Every row gives one point. Before rounding, the points of a table are all equally far from one centre. They may lie mostly on one side of it. Write the centre, to within rounding.

Points (6 x 3)
[[-3.6 -5.5  5.7]
 [ 0.8 -3.9  7.2]
 [-3.8 -4.5 -1.0]
 [-3.8 -6.1  2.8]
 [-7.1  0.7  4.8]
 [-6.3 -3.6  5.1]]
Centre: [-1.7 -0.6  3.0]

Points (16 x 11)
[[ 5.0  1.9  7.8  6.7  3.4 -3.6 -0.8 -2.2  0.1  2.5  5.5]
 [ 5.3 -1.6  7.4  5.5  5.4  4.6  1.1 -3.5  3.6 -4.1  1.3]
 [10.0  2.5  2.3  1.5  7.6  0.5 -1.0 -7.6 -3.6 -2.4  2.6]
 [ 4.4  8.4  2.0  7.7  7.7 -0.9  1.4 -6.2  2.8 -3.9  1.7]
 [ 5.0 -3.5  3.0  1.3  6.6 -3.4  4.4  0.3  3.4 -5.1  3.6]
 [ 4.5  5.9  7.5  6.9  2.4  3.6  2.4 -4.9  3.9  1.5  3.9]
 [ 8.1 -0.1  4.6  7.5  3.9  1.2  3.4 -6.0 -1.5  1.9  0.3]
 [ 5.5  0.5  6.0  8.9  1.6 -0.1  0.9 -2.9  0.6 -2.9  5.7]
 [ 5.8  0.5  0.6  4.3  2.4  2.1  5.4 -8.0  1.5  1.8  3.5]
 [12.1  1.1  2.6  0.7  2.3 -0.5 -1.0 -2.8 -1.0 -6.7  5.7]
 [ 3.2 -2.6  6.2  4.5  6.0 -2.4  2.1  1.4  6.5 -4.5  1.2]
 [ 9.0  0.3  8.1  3.8  1.5 -0.9  2.3 -7.5 -1.0 -1.0  3.6]
 [ 2.1  4.7  9.0  6.0  5.3  1.4  3.0 -5.6 -0.4 -0.2  5.3]
 [ 5.7  2.7  5.9  0.6  4.5  5.5 -5.2 -4.4 -0.8  0.5  6.4]
 [ 4.2 -0.4  7.6  3.7  1.6  1.0  3.5 -5.7 -1.7  4.4  4.6]
 [ 5.6  2.9  9.6  0.7  7.7 -1.8  5.9 -5.5 -1.2  0.6  2.6]]
Centre: [ 1.7  4.9  2.5 -1.0  0.1 -0.4  0.3 -0.5 -1.2 -2.4 -2.8]

Points (31 x 24)
[[ -1.8  -2.8  -0.8   4.3   0.0  -5.3  -2.1   4.7  -3.9   3.6  -3.2  -0.3
   -3.9   1.4  -3.6   3.0   6.8   9.0  -5.0   6.7  -0.1   1.8   1.0 -12.7]
 [ -3.4   0.8  -4.6   1.4   3.1  -2.9  -5.0   5.8  -5.6  -1.0  -2.0   0.4
   -1.3  -2.4   1.6   5.5   6.1   5.6  -3.9  10.2  -0.5  -5.0   4.0  -6.5]
 [ -3.4   1.0  -7.3   6.5  -3.4  -5.2  -5.6   1.1  -6.5   3.5   0.5  -0.3
   -4.0  -4.2  -0.3   8.2  -2.4   7.1  -2.6   5.5   3.5  -5.4   0.2  -5.4]
 [ -5.3   2.5  -1.1   5.0  -3.0  -3.5  -0.9   5.8  -8.2   1.7  -4.8  -1.6
   -5.6  -0.9   0.6  10.6   3.5  10.1  -1.4   6.5   1.9   2.6   0.1  -2.5]
 [ -0.1   3.3  -6.6   6.1  -3.3  -6.2  -1.4  -1.5  -2.6   1.7   6.0   2.9
   -2.1   3.6  -2.6   6.7   5.4   7.5  -2.2   4.2  -1.3  -0.9   2.3  -8.2]
 [  0.7  -2.8  -7.1   2.7   2.4  -0.7  -2.5   1.2  -9.2   6.2   1.9  -0.7
   -6.6  -5.9   1.2   3.6  -1.7   3.3  -2.3   5.7  -4.2  -3.1   1.9  -8.3]
 [  4.3  -1.5  -7.5   5.8   5.5  -1.9   1.4   0.0  -4.5   5.6   4.2   4.1
   -3.9  -1.3  -1.5   9.3   2.3   5.6  -0.4   2.0   1.7  -3.3   1.8  -6.7]
 [ -4.6   1.0 -10.0   1.3   1.7  -3.7   0.5  -1.9  -2.5   8.4  -1.1   0.6
   -3.8  -4.9   0.6   9.1   2.8   2.1  -0.4   6.8  -1.2  -3.8   2.9  -6.0]
 [  4.5  -4.0   2.0   0.2  -1.5  -1.8  -4.6   5.2  -3.9   0.0   0.4  -4.6
   -1.6   0.4  -1.7   9.0   0.6   9.4  -1.4   7.8   2.1   8.1   3.3  -4.8]
 [ -0.6  -3.9  -6.0   0.1   6.6  -2.7  -5.1   4.6  -6.7   3.1  -0.6   0.1
   -4.5  -2.2  -6.4  11.7   1.4   8.0  -2.0   6.0  -2.8   0.0   3.3  -4.1]
 [  0.2   2.4  -3.3  -0.7   0.9   1.6  -9.1   0.4  -4.3   5.5  -1.3   3.7
   -4.0  -0.4  -6.0   1.2   7.8   8.7   0.6   6.0  -0.8  -1.0   3.6  -4.0]
 [ -2.3   0.8   0.1   6.7  -5.7  -3.6  -3.1  -0.4  -6.2   4.5   1.0  -1.6
   -0.9  -1.2  -5.9   9.9  -2.1   6.8   2.8   7.3  -4.3  -2.6   1.4  -6.1]
 [ -2.1   0.6  -4.5   1.1   0.6  -0.5  -3.8   2.2 -10.0   0.7   3.3   8.2
   -6.8  -1.0  -0.3   7.2   2.8   7.8  -1.9   3.6   6.3  -2.4   4.8  -4.2]
 [ -4.7  -2.8  -5.6  11.0  -0.4  -4.1  -6.5   2.6  -0.1   3.8   2.6  -2.3
    0.1   4.7  -0.9   8.2   2.1   5.1   0.9   7.9  -1.2  -1.1   2.9  -8.4]
 [ -0.7  -2.0  -6.6   2.7   1.0  -6.7  -6.4  -0.4  -6.0  -0.1  -1.5   1.4
   -9.1  -2.5  -2.7   9.4  -2.0   7.6  -3.3   7.1   1.4  -2.3   1.7  -5.0]
 [ -1.4  -3.0  -6.8   0.8  -1.3  -2.6  -4.8   2.8 -10.3   5.6  -3.8   1.1
   -4.6  -4.2  -5.2   2.9   6.4   2.3  -0.9   4.0  -0.8  -1.0   4.7  -5.7]
 [ -0.6  -5.0  -5.0   3.0   4.1  -8.8  -1.4   7.3  -3.9   1.2  -3.8  -3.6
   -8.5   1.3  -2.0   5.5   3.2  10.1  -0.4   7.1   1.5  -1.1   4.8  -4.0]
 [ -3.5  -0.7  -5.9   5.0   0.4  -8.7  -4.9   1.1  -5.2   2.4   0.0  -3.8
   -2.1  -3.6  -3.1   9.5   1.4   3.9   0.0   5.5   1.2  -5.2  -0.1  -8.8]
 [ -6.8   0.6  -7.4   1.5   2.1  -2.3  -7.1   1.2  -6.3  -0.3  -0.8   0.6
   -4.9   3.4  -4.0   6.7  -0.4  13.1   4.6   8.0   0.3   4.2   3.1  -4.0]
 [ -1.1  -5.0  -4.5   3.8  -5.1  -3.2  -3.0  -0.9  -8.1   4.1  -1.5  -3.3
   -3.9   1.9   3.3   8.1  -3.8   3.5  -4.3   2.8  -1.0   0.4   4.9  -2.2]
 [ -4.3  -9.7  -3.8   6.1   1.1  -1.3  -1.4   3.4  -4.7   1.5  -1.1  -1.4
   -2.9  -1.6  -2.2   4.2  -4.8   8.5   3.0   5.6  -1.1  -6.7   6.4  -6.4]
 [  0.5  -0.5  -1.7   0.9   2.8  -5.6  -4.4   0.1  -3.9  -2.1  -1.1  -1.2
   -1.3  -3.1  -3.6   7.9   0.2   2.4  -5.1   3.5  -0.9  -4.3   6.7  -5.2]
 [ -0.4   3.4  -6.6   4.9   3.2  -6.3  -4.3   2.3  -2.7   3.8  -1.8  -1.8
   -6.5   0.1  -7.7   1.9   2.6   7.0  -3.3   3.9   3.0  -4.3   5.3  -3.0]
 [  2.0  -0.7  -0.7   4.6  -2.1  -5.6   4.2   1.9  -8.5   3.8   1.1   6.5
   -5.2   1.8   1.4   5.7   2.2   3.1  -2.6   3.8   4.8  -3.4   3.0  -7.5]
 [  2.7   1.3  -1.9   1.5   2.4  -5.0  -5.7  -0.9  -8.4   5.8   3.5   0.5
   -4.4  -2.2  -0.3   4.8  -1.0  10.1  -1.3   6.4  -0.3   0.0   3.0  -7.1]
 [ -5.2  -2.5  -5.9   6.6   1.4  -1.2  -6.6  -1.2  -6.2   3.9   1.7  -0.9
   -6.1  -2.3  -6.0   4.2   1.4   6.0  -6.5   7.1   2.4   1.4   5.3  -6.3]
 [ -0.8   1.6  -5.6   0.4   0.0  -5.3  -2.3   1.9 -11.0   3.7   0.0   2.1
   -2.4  -6.3  -3.0   4.4  -4.0  10.0  -0.4   4.7   1.7   1.6   0.3  -6.5]
 [ -4.4  -0.8  -3.2   2.7   3.8  -6.1  -4.1  -3.6  -4.2   1.2   1.0  -3.0
   -4.5   1.8   0.8   5.1   0.9   5.8  -8.4   8.4   4.6   1.3   2.2  -2.8]
 [ -3.8  -0.1  -3.6   3.7   6.3  -4.3  -3.4  -0.4 -10.6   3.5  -1.9  -0.1
   -6.8   1.0  -0.1   8.1   3.7   7.7  -1.6   5.8   0.1   0.3  -1.9  -1.1]
 [  1.4  -0.2  -5.8   3.8   6.1  -2.6  -5.9  10.1  -5.2   3.3  -1.2   0.0
   -3.9   1.1   1.0   3.5   0.6   7.7  -0.8   5.0   6.5   0.4   5.5  -7.8]
 [  2.6   3.1  -2.4  -0.3   1.5  -1.8  -4.1   0.2  -7.3   3.0  -5.2   4.3
   -1.8  -1.5  -1.3   8.0  -0.7   0.3   0.3   0.5   4.8   3.1   0.5   1.3]]
Centre: [-3.0 -1.9 -2.9  0.3 -0.8 -0.1 -0.4  4.1 -0.8  2.0  2.0  0.2 -4.4  1.1
 -2.2  3.5  0.0  3.3  1.6  5.1  1.5  0.7 -0.4 -3.3]

Points (31 x 24)
[[ -2.2   1.9  -2.0  -2.1  -3.5   7.9   2.0   2.6  -5.9   1.9  -0.5  -2.0
   -4.1  -3.4   2.8   2.3  -2.8   0.8   6.0  -9.2  -3.3  -7.6   1.4 -12.3]
 [  0.9  -2.4  -1.5  -2.2  -0.5   9.9  -0.2  -2.2  -3.3   2.4  -3.3  -6.6
    0.3   4.2   1.4   3.7  -3.7  -2.4   2.2   0.1  -5.4  -3.3   3.3 -13.1]
 [ -4.1   4.4   2.4  -3.3  -5.4   8.4   3.5  -0.8  -2.1   0.1  -2.1  -2.0
   -1.9  -0.6   1.1   6.5  -3.9  -4.7  -0.7  -2.8  -3.2   1.1  -6.8  -7.5]
 [  0.4  -4.6   1.0  -2.4   2.7   8.1  -2.1   6.6  -5.9   6.1   0.2  -6.4
   -7.8  -0.9   2.8   3.4  -0.6   0.5   0.1  -3.5  -7.9  -5.1   1.0  -3.8]
 [ -1.5  -2.6   3.0  -4.5  -5.5   8.2   0.6  -2.0  -2.8   1.5   0.8 -11.3
   -5.7   4.5  -0.5   3.0  -0.6   1.5   3.6   1.6  -1.8  -2.1   1.7  -4.9]
 [ -4.0  -0.9  -0.8  -4.0   2.6  10.9  -2.3   4.3  -4.8  -5.3   0.8   3.1
  -11.8   4.6   3.8   4.0  -1.6  -1.5   1.3  -3.5  -1.1  -5.4   0.0  -4.9]
 [  1.4  -1.0  -3.3   0.3  -2.8   9.9  -3.1  -1.8  -4.3   2.7   2.1 -11.7
   -6.6   1.0   4.5   1.8  -7.6  -3.3  -0.9  -2.5  -0.2  -1.7  -4.8  -2.2]
 [  0.3   1.9  -3.7  -6.5   0.4   6.5  -2.8   7.9  -9.5   0.6  -6.2  -4.7
   -6.7   2.9   4.3   5.0  -2.9  -4.8   3.8  -8.0  -1.6   0.8  -1.4  -7.7]
 [ -0.5  -3.3  -1.3   1.4   1.3   6.5   1.7  -1.9  -4.9   0.8  -5.9  -9.4
   -5.7  -1.1   5.0   4.8   2.1  -6.5   0.0  -2.6  -1.1   1.0   3.7  -4.0]
 [  1.5  -5.1  -0.2   1.9   2.6   6.8  -4.4   6.0  -3.7  -1.9  -4.5   1.1
   -6.6   7.0   8.5   6.2  -1.7  -3.1   1.9   3.0  -6.0  -2.6  -2.0  -1.1]
 [ -0.8  -1.2   2.2  -7.4  -0.3  10.0  -1.5  -0.4  -4.9   2.7  -0.2   4.3
   -3.3   1.6   0.8   8.9  -1.2  -5.7   0.7  -0.4  -1.9  -5.6  -0.9  -4.8]
 [  0.5   0.3   0.5  -4.6  -0.1   7.8  -1.2   3.3  -7.0   0.1   0.5   0.4
   -7.7   6.4   4.4   7.5   2.2  -5.3  -1.0   4.9  -6.1  -1.4   1.9  -7.7]
 [ -2.8  -1.5  -2.0  -4.2  -3.5   2.2  -8.6   2.2  -4.6   4.0  -3.1  -2.7
   -5.7   6.2   4.8   2.2  -7.0  -5.5   2.8  -2.3  -3.2  -6.8   2.6  -4.6]
 [ -0.8  -0.2  -2.0  -5.9  -2.0   6.8   7.5   1.0  -3.2  -0.7  -1.5  -0.5
   -5.5   5.3  -4.8   1.5  -2.5  -4.0  -2.5   3.4   0.7  -7.0  -0.8  -5.6]
 [ -1.8  -4.9   0.3  -6.7  -3.9  -0.1  -0.2   0.9  -0.5   1.4   1.7  -5.6
   -8.5  -1.1   3.7   7.4  -3.3  -4.1  -1.4  -2.0  -4.8  -5.6   0.6  -5.5]
 [ -5.3  -1.8  -1.3  -7.8  -2.1   6.8  -0.5   6.5  -5.4   1.0  -3.7  -1.2
   -6.3   2.7   5.5   7.7  -1.7  -3.5   1.6  -5.2  -3.7  -1.4  -0.3  -7.9]
 [  1.1  -4.6  -0.9  -3.6  -6.1   3.8   0.9   4.8  -5.8  -0.1   0.1  -2.5
   -5.9   1.8   9.3   7.8  -2.5  -5.5   0.0  -7.2  -4.7  -7.2  -1.6  -6.6]
 [ -1.3  -3.5  -3.3  -7.5  -3.6  11.1  -2.1   3.0  -6.4   4.0  -1.6  -4.7
   -3.8   3.5   5.6   4.9  -2.0  -6.4   1.4  -1.5  -2.4   0.0  -4.5  -2.7]
 [ -4.7   1.4   4.4  -5.2   1.4   9.1   1.9   5.8  -1.4   1.3   0.0  -3.8
   -2.7   0.4   5.1   3.7   4.5   0.2   5.0  -3.1  -2.7  -2.5   1.8  -7.3]
 [  0.6   1.3  -2.6  -4.1   0.9   3.5  -7.1   2.2  -8.2   6.7  -1.0  -5.7
   -5.2   0.5   3.5   5.8  -2.5  -7.1   0.6 -10.1  -5.9  -2.4  -1.1  -4.1]
 [  1.2  -3.9   0.0  -5.6  -3.4   4.9   0.6   4.0  -5.9   0.8   4.6  -8.3
   -4.1   2.9   5.9  10.1  -2.1  -1.6   0.5  -4.0  -3.4  -7.8   2.1  -2.2]
 [  6.3  -2.6   2.0  -5.1   2.7   6.8  -4.2   2.6  -8.6   1.7  -2.8  -4.4
   -6.4  -0.2   4.8   9.0   1.2  -5.0   3.0   2.0  -4.3   0.4  -1.0  -3.7]
 [ -4.9  -1.7  -1.0  -7.3  -2.2   5.2   3.0  -2.2  -3.0   1.9   1.7  -1.8
   -3.1   6.2   6.4   8.6   0.9  -5.0   0.8  -8.1  -3.5  -2.4   1.7  -4.0]
 [  0.6  -4.3  -1.5   0.5   2.7   9.2  -1.6  -1.5  -9.0   1.2  -6.5  -4.8
   -5.7  -0.6   5.4   8.0  -3.3  -6.3   3.5  -4.7  -4.7  -1.5  -1.4  -4.7]
 [ -2.8  -3.8  -3.2  -3.6   0.2   5.6   3.3   3.3  -3.3   2.6  -2.2  -5.7
   -4.9   1.0   8.8   8.4  -1.2  -2.0   0.4   2.0  -4.3  -1.3  -2.3  -8.8]
 [  1.0  -1.2  -6.2   0.9   2.9   5.4  -3.0   4.5  -2.6   2.7  -3.4  -7.6
   -0.7   5.5  -0.2   4.4  -6.0  -0.1   2.0  -9.3  -3.2  -6.7  -9.0  -6.9]
 [ -0.1  -3.3  -0.5  -3.5  -2.2  -0.4  -0.4   3.8  -9.1   4.3   0.0  -7.3
   -7.2   0.3   4.3   5.5  -5.7  -4.8   1.4  -2.9   0.9   3.1   0.4 -10.5]
 [ -1.3  -4.5   2.0  -5.4   2.3   8.9   2.7  -1.2  -4.9   2.4   2.7  -0.6
   -9.5   4.7   4.9   8.8  -0.1  -2.6   2.0   0.6  -3.8  -0.1  -3.0  -6.2]
 [ -1.6  -3.3  -4.2  -7.4  -3.1   4.5  -4.7   2.4  -6.8  -3.9   4.9  -2.2
   -1.4   9.1   7.3   9.0  -5.6  -0.1   3.1  -4.4  -3.1  -2.7  -2.4  -5.1]
 [ -0.1  -2.2  -2.3  -6.9  -4.8   0.0  -1.0  -2.2  -2.0   2.0  -1.0  -2.4
   -2.4   6.3   2.2   8.4  -2.8  -7.8  -2.6  -5.5  -3.9  -0.4  -3.2  -9.8]
 [  0.8  -4.2  -0.5  -5.0   0.4   5.6   0.5  -1.8  -8.7   2.3  -2.6  -3.4
   -6.5   3.3   2.8  11.0  -3.2  -4.4   3.1  -0.7   0.4  -6.4   0.7  -8.5]]
Centre: [ 2.5  0.8 -2.6  0.4 -0.4  2.3 -0.2  1.3 -4.1 -1.0  1.3 -1.2 -3.2  3.0
  0.9  1.9 -1.2 -1.0  3.3 -3.1 -2.3 -1.2 -1.5 -3.5]
